Rows are points. Each copy is the shape, with its points in the same order, turned, moved and blurred by noise. Some copies are also mirrored. Which?
In the rows, zero is written as 128.

Shape:
[[130  69  80]
 [144 110 118]
 [145 137 137]
 [ 63  78 133]
 [109 178  86]
 [109 135 201]]
Copy 1:
[[148  76  77]
 [143 113 123]
 [137 132 142]
 [ 68  71 105]
 [105 177  95]
 [ 86 118 202]]
Copy 1 is: only turned
Copy 2:
[[101  54 126]
 [133 108 126]
 [149 141 140]
 [ 66 119  63]
 [ 91 156 190]
 [146 185  93]]
Copy 2 is: mirrored
Copy 3:
[[169 105 175]
 [144 114 118]
 [135 136 105]
 [ 73 111 192]
 [137 197 147]
 [ 62 119  93]]
Copy 3 is: mirrored
Copy 4, 6 rows:
[[148  98  73]
 [154 134 115]
 [145 154 146]
 [ 92  75 125]
 [ 97 196 107]
 [126 125 210]]
Copy 4 is: only turned

Shape, 8 rows:
[[ 41 171 129 100]
 [147 129 122 147]
 [127 122 146  99]
 [111 124 121 171]
 [140 194 137  93]
 [113 118 110 238]
 [138 118 148  95]
 [112 124  75 100]]
Copy 1 (8 x 4):
[[198 166  61 108]
 [133 146 151 162]
 [140 135 140 105]
 [157 131 126 182]
 [150 207 142 104]
 [175 122 136 245]
 [133 134 148 103]
 [103 150  83 137]]
Copy 1 is: mirrored
Copy 2 (8 x 4):
[[111 232 151  80]
 [137 139 110 142]
 [139 141 130  86]
 [137 165 136 161]
 [ 87 165  80  81]
 [137 168 145 227]
 [140 128 123  85]
 [181 188  99 102]]
Copy 2 is: mirrored
Copy 3 (8 x 4):
[[ 60 125 165  50]
 [142 108 127 133]
 [125 159 146 115]
 [104  87 133 140]
 [164 128 166  63]
 [ 94  35 126 177]
 [133 166 144 120]
 [108 135  83  85]]
Copy 3 is: mirrored
Copy 4 (8 x 4):
[[ 73 190 110 191]
 [107 127 120  96]
 [134 144 134 148]
 [ 75 112 126 110]
 [134 207 119 112]
 [ 26  82 125  80]
 [154 140 135 133]
 [126 138  62 135]]
Copy 4 is: mirrored

Shape, 12 rows:
[[156 136 218  83 118 156]
 [125  87 120 164 120  68]
 [136 141 116 158 189 132]
 [140 133  74 136 197  86]
 [132 135 141 170  78  44]
 [116  76 154 159 110 118]
 [ 85  69 145 113  83 138]
 [204 139 112 108 153  97]
 [180 142  75 192  92 136]
 [115 131 104  80 130 119]
 [142  74 147 116  80  77]
 [142 113  77 113 138 155]]
Copy 1, 12 rows:
[[178 140 212  62  97 149]
 [141  52 136 166 115 109]
 [162 111 122 122 190 123]
 [155  81  87 114 180  75]
 [149  94 164 194  84  77]
 [137  70 158 149 110 160]
 [ 96  87 149 117  75 174]
 [212  99 113  93 124  80]
 [199 133  79 186 111 138]
 [119 118 111  82 108 104]
 [147  60 155 131  56 120]
 [152 111  74  97 124 144]]
Copy 1 is: only turned
Copy 2, 12 rows:
[[112 184 184  59  75 133]
 [134  72 148 147 144  95]
 [146 156 102 164 107  96]
 [175 126  64 148 146  81]
 [161  87 194 142 176 126]
 [ 92  85 164 137 105 108]
 [ 59  84 145 104 118 144]
 [205 129 112  91 107 112]
 [190  93 127 182  90 173]
 [120 128  92  93 143 141]
 [124  61 173  85 132 117]
 [135 109  75 118  97 148]]
Copy 2 is: mirrored
Copy 3 (12 x 6):
[[153 180 144 171  77 144]
 [112  62 119 152 138  66]
 [135 107 119 138 200 136]
 [137  93  72  85 201 106]
 [112  90 181 110 120  44]
 [111  64 142 186 117 100]
 [ 75  85 112 173  71 127]
 [192 112  98 102 143 119]
 [152  38 183  88 161 146]
 [104 113  90 108 115 133]
 [128  79 131 136  64  70]
 [137  71  92 117 130 172]]
Copy 3 is: mirrored
Copy 4:
[[142 166 211  81 125 130]
 [105 119 113 197 112 125]
 [128 124 118 136 197 150]
 [138 162  73 176 198 154]
 [137 129 104 178  98  59]
 [107  90 152 160  95 142]
 [100 109 134 111  74 169]
 [198 185 121 161 153 140]
 [205  80  79 152 134 121]
 [120 170 101 103 123 151]
 [135 152 132 176  63 140]
 [165 129  88 125 131 186]]
Copy 4 is: mirrored

Shape:
[[116 119 106 113 141 170 130 129]
 [132 169  70 141 160 122  86 120]
 [157 121 116 101 134  27 168 133]
 [159 123 111  94 158  70 116 126]
 [145 161 159  62 146  56 130 145]
 [173 138 111  40 164  61 129 166]
 [176 135  95 154  53 184  92  49]
 [123 127 164 135  47 156 109 101]
 [123  92 134 135  48 155  69  73]
 [155 153 122 131 144 146 143 122]
 [127 123 104 157 151 120 102  93]
 [133 161 134 131 167 170 103  66]
 [156 165 127 168  42 163  78 124]
 [ 87 157  98  63 147  90 155  95]]
Copy 1 (14 x 8):
[[ 98 123  86 118 121 155 150 119]
 [124 166  61 129 137 131  82 121]
 [175 125 105  91 185  43 161 126]
 [168 120 104  90 171 105 120 123]
 [185 165 147  67 155  92 147 113]
 [214 144 103  51 174 119 151 138]
 [104  75  56 148  59 122  95  35]
 [ 95 103 129 122  47  95 143  73]
 [ 76  64 109 104  54 102  94  80]
 [140 138  93 147 123 139 149  96]
 [103 118  95 146 146 111  94 115]
 [ 99 141 116 148 139 169 100  66]
 [124 126  86 151  18 100 103  84]
 [100 164  99  61 181 102 159  87]]
Copy 1 is: only turned
Copy 2 (14 x 8):
[[118 109  76 109 131 152 130 153]
 [120 133  73 145 162  86  72 126]
 [178 127 124 116 134  35 184 112]
 [174 108 110 106 150  69 124 116]
 [170 171 158  75 134  60 135 126]
 [201 144 107  56 146  59 133 138]
 [132 103  69 188  65 181  85  77]
 [115 112 137 150  52 167 112 124]
 [112  63 124 144  48 157  78  93]
 [145 147  98 140 150 141 132 134]
 [113  99 102 160 157 108  90 112]
 [ 98 138 105 136 167 164  85  97]
 [129 134 108 188  49 139  69 146]
 [102 145  98  70 135  71 155  96]]
Copy 2 is: only turned

Shape (15 x 9):
[[124 110 172 101 121 122 109 126 111]
 [117 165  92 159 152 116  99 172 136]
 [108 194  84 103  76 112 122 233 154]
 [120 170 146 114  81 100 166 105 118]
 [100 134 156  58 160 134 186 140 148]
 [ 94 147  93 102 191 166 140 123  67]
 [120 119  70 172 166  25 130  96 143]
 [ 93 101 145 110 136 171  92 138 143]
 [123  81 115 167 129 167  74 148 146]
 [205 122  75  82 111 127 117 145 140]
 [ 83 127  77 120 128  91 142 149 142]
 [ 44 164 160 108  85 166 146 100 111]
 [108  49  85 213 146 107 140 176 113]
 [103  77 151 105 174  86 108 163 131]
 [ 78 183  98 129 112 146 196 183 166]]
Copy 1 (15 x 9):
[[131 106 180 130 149 143 108 134  93]
 [113 139  82 174 195 116 109 159 109]
 [ 75 121  71 113 143 110 110 247 118]
 [ 93 168 160 108 118 134 156 147  93]
 [113  84 165  99 165 173 178 156 144]
 [120 106  92 130 200 202 157 111  68]
 [109 141  91 159 172  56 150  64 137]
 [112  78 153 168 160 181  87 136 122]
 [133  90 111 214 147 153  68 134 115]
 [173 125  71  92 108 146  88 142 137]
 [ 79 104  86 139 148 116 149 131 133]
 [ 40 137 176 157 132 194 148 150  86]
 [141  66  86 241 125  90 148 117 100]
 [131  50 149 148 184 100 125 118 120]
 [ 74 133  97 162 142 157 185 215 146]]
Copy 1 is: only turned
Copy 2 (15 x 9):
[[117 123 165 110 104 118  96 113 131]
 [117 157  81 128 149 159  69 143 162]
 [116 204  94  97  90 163 110 208 187]
 [ 96 178 100 124  87  86 144 105 115]
 [115 129 140  97 159 118 193 116 160]
 [ 74 111  91  98 184 188 138 119  93]
 [ 93  96  32 172 130  69  71 104 163]
 [128 101 155 102 115 183 101 103 148]
 [155 102 125 139 108 189  56 110 148]
 [182 113  67  66 107 122 104 167 117]
 [ 96 123  72 144 114 128 110 139 174]
 [ 68 173 131 125  84 160 155  66 116]
 [128  79 104 229 143 160  82 150 146]
 [ 99  86 159 131 152 110  78 140 170]
 [117 205  81 148 130 172 182 148 180]]
Copy 2 is: only turned

Shape, 14 rows:
[[ 88 142 103  87 114 174  43 104  82  96 141]
 [164 126  51 114 138 168 145 152 146  69 112]
 [159 144 145 114 112 161 118 219 159  92 113]
 [ 33 127  75 111 107 103  72 127  99 117 158]
 [112 141 112 186 135 109 189 124 156 123 131]
 [111  74 148 105  85 105  46 110  41  74 144]
 [148 175  95 146 150  97 145 127 130 133  70]
 [105 157 137 143 122 134 169 111 129 136 113]
 [155 160 107 127  97 120 119  98 164 126 140]
 [121  77 118 118 118 110 132 138 177 135  79]
 [114 162  90 130 101 101 171 168 157  93 121]
 [177 146 164  40 118 137 148 135  62 147 118]
 [121 164  85 135 203  93 155 114 155 100 154]
 [147  76  93 129 126 121  54 102  38 154 170]]
Copy 1:
[[ 54 119 124 112 109 139  59 132  94  66 168]
 [163 109  76 107 138 199 130 169 101 108 137]
 [185  76 151 128  92 166 103 196 157 106 147]
 [ 40 116  86 109 124  79 110 172 113  97 204]
 [141 151  93 176 147 131 184 164 167 146 156]
 [ 77  74 150 127 124  61 114 108  75  28 144]
 [154 186 100 128 141 121 134 188 148 123  98]
 [106 157 132 146 119 135 161 150 163 137 138]
 [159 152  98 121 120 122 112 112 157 122 162]
 [131  73  90 112 142 107 138 155 169 149 100]
 [158 133  91 109 112 136 171 195 163 114 174]
 [140 146 227  72 118 128 133 131  99 117 117]
 [134 170  97 130 213 150 136 178 157 114 179]
 [ 97 115 136 147 155  64  83 111  27 113 154]]
Copy 1 is: only turned
Copy 2 (14 x 11):
[[129 137 136  50 168 171  47  67 149 108 158]
 [164 137  90  93 158 172 170 140 146  56 135]
 [166  97 165 101 115 180 126 196 150  94 125]
 [ 70 116  67  55 136 133  46  90 161 124 131]
 [ 90 124 102 150  97 126 172 112 128 112  91]
 [144 125 143  70 123  82   7  84 129  71 173]
 [142 160 108  91 132 122 158 134 101 116  55]
 [ 81 149 147 119 120 131 148 116 119 124 103]
 [147 147 128  83 101 132 155  95 163 141 127]
 [126 164 119 122 140  90 125 173 188 110 109]
 [ 99 117 100  80  90 143 162 152 146  89  97]
 [132 144 198  45 159  97 133 154  80 124 177]
 [119  78  89 104 168 118 178  90 126 117  84]
 [163 145  85  97 150  90  40  79  90 140 196]]
Copy 2 is: mirrored
Copy 3, 14 rows:
[[107 134 152 123  90 153  43  53  92 112 113]
 [130 141  58 138 133 133  98 129 135  38 108]
 [124 151 128 136 119 119  72 213 148  88 103]
 [ 62 119 125 117  77  95  90  56  96 152 153]
 [113 117 108 166 134 121 192 132 163 109 159]
 [148  63 183 124  70  84  24  59 130 107 144]
 [135 149  94 142 160 128 137 103 202 131 113]
 [119 120 143 133 122 154 171 118 156 121 129]
 [160 182 131 145  99 115 143 104 143 100 129]
 [129 115 127 136 139  60 147 132 136 106  72]
 [ 92 151  96 116 103 106 147 146 174  93 144]
 [209 111 154  45 120 157  87 136 153 127 117]
 [113 158  91 133 188 121 148 102 137  98 192]
 [197  75 114 150  90 108  52  54  90 155 150]]
Copy 3 is: mirrored
Copy 4, 14 rows:
[[137 111  57 146 200  70 103 171 100 128 128]
 [164 136  46 145 125 157 173 159 136  85  50]
 [155 129 156 168 139 166 170 208 138  89  90]
 [ 71  94  51 155 108  80  93 190  89 115 159]
 [ 77 156 107 171  66 165 161  94 121 115 109]
 [168  43 104 184 153  86  70 152  56  83 146]
 [122 198 121 144  88 128 126 139  93 128  57]
 [ 91 151 129 142 116 123 165 112  99 126 106]
 [140 162 110 167 116  93 123 118 160 104 109]
 [ 97  93 138 142  90 127 107 148 145 110  48]
 [108 153 107 161  69 132 178 173 119  65  96]
 [215 112 157  92 128  86 177 140  91 137 117]
 [111 186  61 101  80 176 119 126 125 103 121]
 [189  67  62 174 113 104  72 128  73 181 144]]
Copy 4 is: mirrored

Shape:
[[103 160  83 181 111 107  87  94 189  55 167 116]
 [130  71  71  87 143 133  93 101  91 108  95 113]
 [167 125 164 190  81 121 182 173 186 120  89 141]
 [108 129 121 139 131  97 185 156 130 165 174  80]
 [128  98 167 136  79 123 188 102 151 108  84  90]
 [160 117 150 119 111  91 147 144 181  70 172  63]
 [127 127  55 168 180 102 107 131 172 106 115 137]
 [100 136 127 155 149 183  89  83 127 154 177 110]
 [128  78  52 133 140 134 104 132 100 104 164 142]
 [183 109  79  88 162 154 171  90 172 135 172 135]
 [144 167  68 128 180  91 110  67  81 131 113 134]
 [177  83 141 186 150 149 136  90 145  91  89  81]
 [206 143  90  90 116  96 145 129  82  75 103  61]
 [124 111 158 114  85 168  95 154 108 117 174  67]
 [187 184  62 191  89 182 175 110 155 167 164 132]
 [181 149 146 165  89  89 118  78 148 120 113 122]
 [161  80  65 132 151 154 129 100 179 160  94 104]
 [159  89 162 101 158 192 142 165  96  74  86 133]]
Copy 1, 18 rows:
[[ 99 120  78 149 133 105  60 123 159  84 167  91]
 [128  76  84  99 156 148 137 113  69 131  72 148]
 [188 165 193 104  89  98  77 165 160 150  97  62]
 [120 146 121 126 135 107 191 191 123 154 134  46]
 [119 140 150  69 140 107  99 116 130 185  89  49]
 [110 109 132  68  94 151 124 149 146  92 140  24]
 [180 110  91 140 160  91 123 143 153  78 114 124]
 [ 98 169 123 171 204 166 122 130  97 123 146 109]
 [145  74  96 132 157 136 131 178  69 110 137 138]
 [204 125 101  71 185 175 150 127 115 139 177 102]
 [149 168  55 131 145  89 170  86  82 111 128 163]
 [164 141 144  99 168 122  84  97  87 108  76  53]
 [148 136  64  58  71 138 157 118  67 107  79  74]
 [ 68 134 133 139 119 204 132 169  86 129  98  67]
 [219 208  92 163 120 154  94 161 100 168 170  69]
 [141 157 137 121  91 106  97  69 118 131 138  80]
 [201 102 108 133 195 155 133 106 130 143  87  93]
 [130 155 158  50 155 170 117 168  80 105  38 133]]
Copy 1 is: mirrored
Copy 2, 18 rows:
[[131 198 132 189 124 138  63 114 180 119 189 123]
 [127  80  79 156 171  95  94 136  64 127 180 137]
 [125 135 161 166  98 149 165 183 165 126  63 173]
 [133 136 142 138 145 121 125 174 134 189 100  46]
 [127  82 139 170 120 113 182 111 154 134 101 128]
 [204 122 158 146 139 104 128 158 193 132 153 106]
 [109 175 109 176 182 158  84 174 127 154 173 154]
 [141 146 137 123 128 175  67  81  81 159 140  90]
 [136 123 111 178 164 128  53 172  72 111 158 101]
 [191 122  71 136 209 175 101 143 129 118 104 104]
 [115 195  79 141 204  89  99 110  68 151 148 131]
 [176 120 148 193 142 151 167 113  98 148 147 168]
 [187 146  84 137 152  46 175 162 102 103 160 120]
 [173  95 159 105  73 115  95 133 103 123 151  80]
 [161 211  68 161 100 191 118 146 109 119  58  92]
 [159 169 122 162 122  89 119  99 141 146  95 172]
 [153 103  57 166 155 178 119 150 103 171 138 153]
 [139  74 167 106 160 143 161 161  64  74 145 157]]
Copy 2 is: mirrored
Copy 3:
[[114 157  65 211  80 143  94 136 143  51 142 104]
 [ 74  68 106 100 137 110  95  87 136 127 100  97]
 [208 128 134 174  87 179 149 170 184 129  89 169]
 [120 158 165 147 109 147 209 133 144 143 128  91]
 [190 117 134 159 116 159 135  84 216 122  87 126]
 [149 156 151 135 110 165 115 157 208  78 160  79]
 [ 90 124  70 198 143 118 125 182 131 120 111 139]
 [109 147 106 183 118 188  98  77  84 144 142  78]
 [ 57  76 107 127 120 147 134 140 101  97 137 119]
 [123  90  66 120 168 189 147 135 160 153 185 107]
 [133 122  66 143 169  76 120 106  74 111 146 103]
 [165  75 134 185 163 156  85 127 174 116  93  97]
 [178 104 108  56 147 109 120 151 150  81 101  56]
 [113 149 163 110  69 198 100 107 143 119 119  60]
 [194  95  33 174  79 201 175 164  78 151 151  96]
 [210 113 102 167  91 102  97 118 137 113 169 120]
 [116  65  80 169 141 140 121 147 162 188 114  96]
 [140 109 142  83 170 201  87 124 155 115  51 144]]
Copy 3 is: only turned

Shape, 16 rows:
[[131  89 107  66 106  99 111 149 112 131 163 101]
 [114  71 142 103 101 111 107  88 145 106 106 147]
 [146 151  70  89 118  82 103 185 105  95 153 108]
 [155 129 129 144 129 172 126 164 131 104 105 117]
 [143 104  93 142  88  86 104 168 115 134 143 142]
 [122 103 158 100  80  76 117 115  85 147 135 165]
 [130  83 135 124 134 109  84 109  75 137  79 133]
 [ 88 124 165 135 149  99 112 105 139 111  83 138]
 [139 129 142 149 186 162 116 182 132  86 139 164]
 [135  77 125 105 168  93 130 100 132 144 113 164]
 [124 168  86 170 184 194 180 152 107  72 166  92]
 [146 140 117 204 201 159 167 169 154  85 150  80]
 [123  80 133 111 145  99 177 131 123  99  71 159]
 [113 131 158 144 174 157 145 176 150 158  87 137]
 [176 135 121  94 118  93 124 105 129 130 119 142]
 [161 134 173 167 192 152 156 189 124  83 133  95]]
Copy 1 (16 x 12):
[[182 119 142  74  85 111 121 147  79 130 146 108]
 [128  85 164 113 126  90  93 119  87 162  88 122]
 [182 155 123  82 133 110 110 166 105  74 159  97]
 [150 128 149 140 165 164 140 140 120 108  94 135]
 [179 108 110 140 133  82 123 178 102 115 134 101]
 [174 121 137 119  85  39 106 162 130 151 101 135]
 [163 150 177 133 149  76 118 153 102 188  90 109]
 [ 90 119 163 113 160  89 100 157 142 158 100 138]
 [157 122 112 106 196 168 121 173 150 126  66 142]
 [146  99 128  84 155  76 141 127 115 189 118 120]
 [111 183  90  83 157 193 177 122 149  66  80 106]
 [108 116 122 112 191 206 176 143 181  96  88  79]
 [142  94 170  96 173  67 158 125 110 129  86 138]
 [119 120 140 121 175 158 165 179 151 156 112 183]
 [172 132 137 114 140  82 109 105 131 148 151 132]
 [150 123 161 100 180 187 166 156 192 104  84 120]]
Copy 1 is: mirrored
Copy 2, 16 rows:
[[115 154 116  97 137 130  86 191 121 104 162  90]
 [ 95  87 128  83 119 140 139 171 146 135 136 147]
 [167 196  84 104 117  80  91 161 145  97 152  90]
 [175 131 119 168 106 134 133 134 118 100 101 137]
 [129 170 102 123 116  97 126 213 146  92 134 148]
 [ 60 160 139  78 101 118 115 188 114 114 141 165]
 [106  88  97 107  92 111  91 169  97 112 139 176]
 [102  93 113 118  77 104 144 142 117 176 124 142]
 [188 146 122 190  75 136 144 138 120 141 168 150]
 [129 111 108 105 138 130 120 183  99 176 157 171]
 [164 165  90 235 152 110 134  64 127 123 143 116]
 [192 132 122 249 141  87 141 123 125 151 131 111]
 [134 108 115  99 139 110 180 149  74 144 144 158]
 [155 136 106 183  79 146 156 165  64 164 101 130]
 [144 154 132  84 135 120  96 163 128 146 109 158]
 [184 136 164 215  93  97 130 122  85 136 140 118]]
Copy 2 is: mirrored
